Each row is a point. Any point is a mix of the corners, with weights that add up to 1. It lies inside the corners' shape when no weight is negative. Is each point inside? If not, which corners have a negative weight?

Corners:
(1): [11  2 59]
(2): [  4 -26  -6]
(3): [-55 -22 -51]
(4): [ 53  33 -28]
Points:
[33 19 -2] => inside
[ 8 -8 22] => inside
[60 25 25] => outside (3)
[-47 -36 -18] => outside (4)
[-16 -18  27] => outside (4)
[ 16  20 -14] => outside (2)
[ 35  22 -23] => inside
[59 23 -2] => outside (3)

Corners:
(1): [ 16  35   5  24  12 -38]
(2): [ 28   1  -6 -41   0  60]
(3): [-13  10  11 -22 -17  28]
(4): [ 17  22   9  41 -26 -31]
(5): [ 9 -2 -2 30 17 -3]
(6): [ 27   2 -41  22  20 -46]
(7): [ 24 -12  10   6  12 -22]
Points:
[ 28   1 -11  26  18 -34] => outside (3)
[ 18   8  -2 -18   0  27] => inside
[14 13 14 -8 -9 26] => outside (6)
[ 30  10  -4  25   6 -26] => outside (3)
[ 20  -5   7   6   7 -16] => inside
[ 38  12 -24   9  11 -40] => outside (3, 5)
[ 29   6 -29  11  30 -32] => outside (3, 4)
[ 19   1   6   8   9 -19] => inside

Corners:
(1): [  8   5  26  28  17 -26 -58   6 -29]
(2): [ 57  14  -2  14  -5  20  12 -14  26]
(3): [-39   5  55  14   5  10  18  -4  24]
(4): [-23  30  -7 -54  -4  24  16  29  -8]
(5): [-22 -54  12  35 -10  21  29  14 -28]
(6): [-24 -40 -27  29  -3   6  -3  18  13]
(7): [-26 -17 -32 -46  18   0  -6   3 -41]
(8): [ -8   7 -20  41   2  15  37  -3   4]
(9): [-22   3 -23  21 -48 -42  11  -9   9]
(10): [-32  15   6 -60  19 -40  16  55  22]
Points:
[-14  15  10  11  -2   0  14  13  28] => outside (5, 7)
[-6 -9 -8 23 -2  9 16  5  1] => inside
[-12  -3   6 -16  17  13  12  20  -4] => outside (9)
[-53 -18 -16 -10   0  -5  20  25   0] => outside (1, 2)

Corners:
(1): [-14  13  -8  10  20 -25  11 -19  25 -29  16]
(2): [-20  -6  21  28   1  16 -20   3  -9  10 -28]
(3): [  4  10   2 -14  10   5  10   9  11  -2  12]
(4): [-20 -35   3   5  36   2   1  -4 -10  -3 -20]
(5): [ -5  -8 -18 -18 -29  16 -17  -7 -18  10   3]
(6): [-10 -11   9  18 -11  25  10  12  21  -9  -8]
(7): [  1   1 -12   4   5  21  25 -12 -37 -20 -10]
(8): [-37  -3  -6  -1   7   0  -1   0  -4  -1 -19]
(9): [-21   8  24 -45 -19  -1 -12  -5 -33   2  25]
(10): [-14 -12  -2  22 -12 -16  -3   8   7   3 -13]
(11): [-14  -7  -5   4 -15   9  14 -10 -12  15   2]
(12): [ 45  18  16 -28   2 -11   8 -45  60 -14 -11]
Points:
[ 30  -9 -15  -3  -6  14  28 -18  22  -4 -22] => outside (1, 2, 9)
[  2  -1  -2  -6   0   0  14  -9  12 -12  10] => outside (2, 8)
[ -6   0   0 -10  -4  11   5 -12  -5  -2   1] => outside (10)
[ -5  10   5 -15  -9   4   3 -12  -1  -4  10] => outside (4, 10)

Corners:
(1): [ 28  27 -10  28   1  -1 -15 -35 -41  34  20 -14 -20  49]
(2): [ -7  -2 -48  17  12 -14  15 -25   8   8  13   6 -21 -15]
(3): [ 29   8  14   4  10 -48 -39 -33 -12   5  14  10  -9  -3]
(4): [ 17 -28   9  -9  17   1 -13 -30 -17   3  -2 -15 -18  20]
(5): [  0  16  13 -24  -9 -14   9  -4 -15  13  29  12 -33  42]
(6): [-47   4 -27  -5  24  24   8  25  54  11 -18  29  20 -13]
(7): [-60  28 -23   2  45   4  17  31  25 -46 -30  15  20 -27]
(8): [-13  45 -34 -47 -13  35  -4  39  34 -35  13 -12 -14   3]
(9): [-40  24 -10  -6 -39  45 -24  23  18 -15  -8   8 -35   8]
(10): [  8  22  22   9   6 -13   8 -38   2  -6   4 -35 -15  23]
(11): [-25  32   1 -27  19  10  -7 -51 -21  20  25 -20 -27   5]
(12): [  7  19   0   6  24 -20  15   8   2  25 -19   3 -35 -23]
(13): [ -3   6   6 -12 -41   2 -15   5 -24  12  27 -34   0  25]
(14): [-38  30 -40 -19   2  33  23  19  25 -35 -59  33  19 -44]
(15): [-11   6  22  -3  38  60  26  10   2 -26  -5  50  19 -57]
Points:
[-10  13  -6  -6  15  -3   1  -3   5  -2   2   6  -3   0] => outside (9)
[-19   7 -12   7   2   3   3 -22  -8  20   8  -2 -10  29] => outside (3, 8, 12, 15)
[ -5  12 -17   3  11  -5   8  -6   4   6  -4   4 -17 -12] => inside
[ -4  13 -11  -2  -4  -4  -8 -13  -2   5   4 -12 -19  17] => outside (15)
[-11  14  12 -19   6  10   2  -3  -5 -15   0  -2  -8  -6] => outside (1, 2, 6)
[  4  15  -4  -2  13  -8   1 -12  -5   4   7   1  -9   3] => outside (9)
[ -9  18  -7  -5  19   1   2  -7   6  -2   3   4 -20   0] => outside (13, 14)

Corners:
(1): [ 17  -3   3 -34  21 -13  13   3  -3  15  36 -22   8  14  11 -10   4  16]
(2): [  8 -15  -7  -2 -13   2  23  -6  14 -34  14 -24   1  -2   5   5 -36   1]
(3): [  0 -13  -2 -19  11  -8   6   1  11  -3  16  -1  10  12 -20 -18   1  15]
(4): [-20  -3  18  -2  -5 -16  17  12  -8  20 -11  -3   5  10   4 -41 -22  -7]
(5): [-13  -2  29  -7   8  -8 -60  -7   6  30 -12   1  -7  18 -14  12 -44  15]
(6): [ 18  -9  28   6   4   3  22  12 -12  -8  -6   0  22 -12  -9   2 -41   0]
(7): [ 14  42 -10  -7  10 -54   0 -15  -8  11  -1  -8  18 -32 -11 -10   9  -6]
(8): [-20 -10  29  -4   5   2  15 -23  18   3  -1  -7  11 -31  22   1   1 -21]
(9): [-39  -4  40 -13 -33  16  17   3   2 -11  -4 -19 -23   4  11   9  -3   1]
(10): [  4  35   0   8 -18 -11  24   1 -17  15   0 -24   5  -8  -8  -1   0 -30]
(11): [  7 -17  -4   7   0   4  10   9 -11 -19  -6 -16  12   4  12   2  -1  15]
(12): [  3  -7  -8 -23  14  -2  16  -9  22  20 -12 -19   8  11   3 -21   3  12]
(13): [ -3  -1   7   1   2 -17  12 -21  -2   4  -6  -8  -7  16   8 -20  14  15]
(14): [  2  21  -4   4  12  11  -5  -6  -8   7   2  -1  -2   8   6   0 -15  16]
(15): [ 13  18   6   1 -40   7   7  11 -10   4   2   5  -1   3   0  -9  -7  -2]
(16): [  6   0   2 -22   5  -5  12   2  -5  16  -1  -8 -34  21   4 -10   3   8]
(17): [  5  11   8 -18  18 -14 -26 -14  47  -6  21 -23 -33  20  -8  -3   7  20]
(18): [  8   5   6  -7  11 -12  25   2 -10  11  -8  36  15  12  20  -1  11  13]
(19): [ 16   9  -8 -11  -7  12  -6 -13   3 -35   4 -20  -2  21  12   1  -2   6]
Points:
[ 1  7  7 -6  0  0  6 -3  0  2  3 -9  0  4  4 -4 -7  4] => inside
[  1   7   9 -11  -2 -17   5  -8   6   6   4  -7   8  -1  -4 -11  -4  -1] => outside (11, 14, 16)
[ -7   1  17  -3   0  -8   6   3 -22   1  -5  -5  -2  12   0  -2  -7  11] => outside (2, 8, 12, 15, 17)
[ 3  6  6 -5  1 -1  4 -4  0  4 -1 -8  0  6  6 -4 -8  6] => outside (3)
[  6   5   6  -8   2  -5   1  -5   2   2   2 -11  -5   4   3   2  -5   6] => outside (3, 4)
[  3   7   7  -3   4 -11   3  -4  -1   3   5  -6   7   1   1  -7  -8   2] => outside (9, 12, 16)

Corners:
(1): [-13 -25  39   3   6   5  -9   7   6 -24   9  -2  28 -10   4  -1  25 -18
 -17 -26]
(2): [-42 -51  -7  23   9   0 -15 -36  12  -4 -11   5   0 -24  -3  37   4 -17
  -2 -44]
(3): [  1   7  25  13 -37  15   5  -9  36  -9 -25   9  22  15  -2   6  60   1
   6  14]
(4): [-11  13  27  15 -22 -32  18   1  28  27  -1 -42 -13  10 -27 -13  24 -33
 -22 -35]
(5): [-15 -14  33 -15   4   2  51  -9 -32   7  -2  15   5  -4   1  11 -39  -1
  -2   4]
(6): [-19  -8  12  23  -1   3  -4  10   7  -7  22  34  34  22  14  -2   7  26
  -5 -54]
(7): [-11 -41   0 -49 -24  12  -9  -9   4  32 -30   4  24  -8  12   8 -20   1
 -19 -22]
(8): [ 38 -11   3  10   6 -18   2 -25   1  -7   1 -10  24  50   0 -34  33  12
  -4 -17]
(9): [-14  -4 -15 -34  15  17  -6 -17  12 -19 -21  29  14  25   8   2  -6 -15
  21  -7]
(10): [ -6  -2   0  -1 -20 -19 -31  15 -15   6  30  37 -14 -18 -20  23 -23 -21
  16  10]
(11): [-12   0  13  19  -3  -5 -19  -5  36  20 -41  44  25   4  21   0  -5  16
 -16   1]
(12): [ 26  16  52 -16 -11   9 -31  13  -3  40  44  33  44  -6  14  -1 -52   9
  19 -29]
(13): [ 31 -10 -13  20   4  28 -25   3  14 -21 -37  17 -13  21  -3   0  10 -22
   3 -30]
(14): [ -3 -12  14  -1 -10  15 -30   1 -60  13   5  -4 -10   3  19 -28  -7 -19
  11   5]
(15): [ -3   9  31 -26  18  -5  42  -2 -32  14  15 -31  -4 -48 -37 -41  13   4
   7 -28]
(16): [-12  -9   5 -40 -11  20  18 -11 -25 -22 -27 -22 -38 -23  10 -12  -9  -4
  19  22]
(17): [ -5  18 -13   8  11 -19  18  -9  -3   4 -30 -34 -11 -19 -26  20  15 -14
  -3  11]
(18): [ -3  10  23 -45   1  -7  45  -7 -12  18  16  12  -1 -30  28  11   7   7
  11   0]
(19): [-24  15  15  20 -19   5  -5 -20  17  -1  31  42   4  -2  14  21   5 -11
 -41 -29]
(20): [ 13  22  19 -10   9 -22   0  -6 -23 -17  -7  17 -16  12 -10   3  11  -2
   8 -36]
(21): [ 12 -10  -4  14 -26  21 -12   2 -37 -31 -40  -7  19 -13  35 -19 -16 -28
  26 -23]
Points:
[-13 -22  -8  -2  -5  20 -43   1  -6 -10 -25  42   7   3  17  25 -40 -13
   1 -12] => outside (3, 4, 8, 15, 18)
[ -5  -5  17  -4  -3  -1   0  -5   6   9   5  10  10  -2   0   1   2  -3
  -6 -13] => outside (20, 21)
[ -4  -6   6 -10   4  15  -9 -13  -3  -8   2  17  12   6  11   0  14   3
   2 -20] => outside (4, 5, 10, 11, 21)
[ -7 -13   0 -13  -2   5  -5 -12 -14   7  -7  16   3  -8   8   5 -16  -2
   3 -17] => outside (1, 3, 4)
[-13  -4  22  -4  -7   6  11  -5  -3   7 -12   0   4 -18   6   5   3  -4
  -9 -22] => outside (8, 9, 10)
[ -1   1  13   1   0  -1   1  -7  -7  -5  -7   1  -4  -5  -3   1   5 -12
   5  -9] => outside (6, 7)
[ -3  -5  10  -6   2   0  -5  -5 -12   1   0   9   5   2   5  -5  -7  -7
   2 -22] => outside (3)
[  4   3  18  -9  -6   1   1  -2  -5   3  -8   2   4  -3  -1  -6   3 -11
   1  -4] => outside (2, 6)
[ -6   2  14  -7   4  -7   8  -6  -4   5   6   4  -1  -4  -2   0   1  -8
   0 -15] => outside (3, 7, 21)
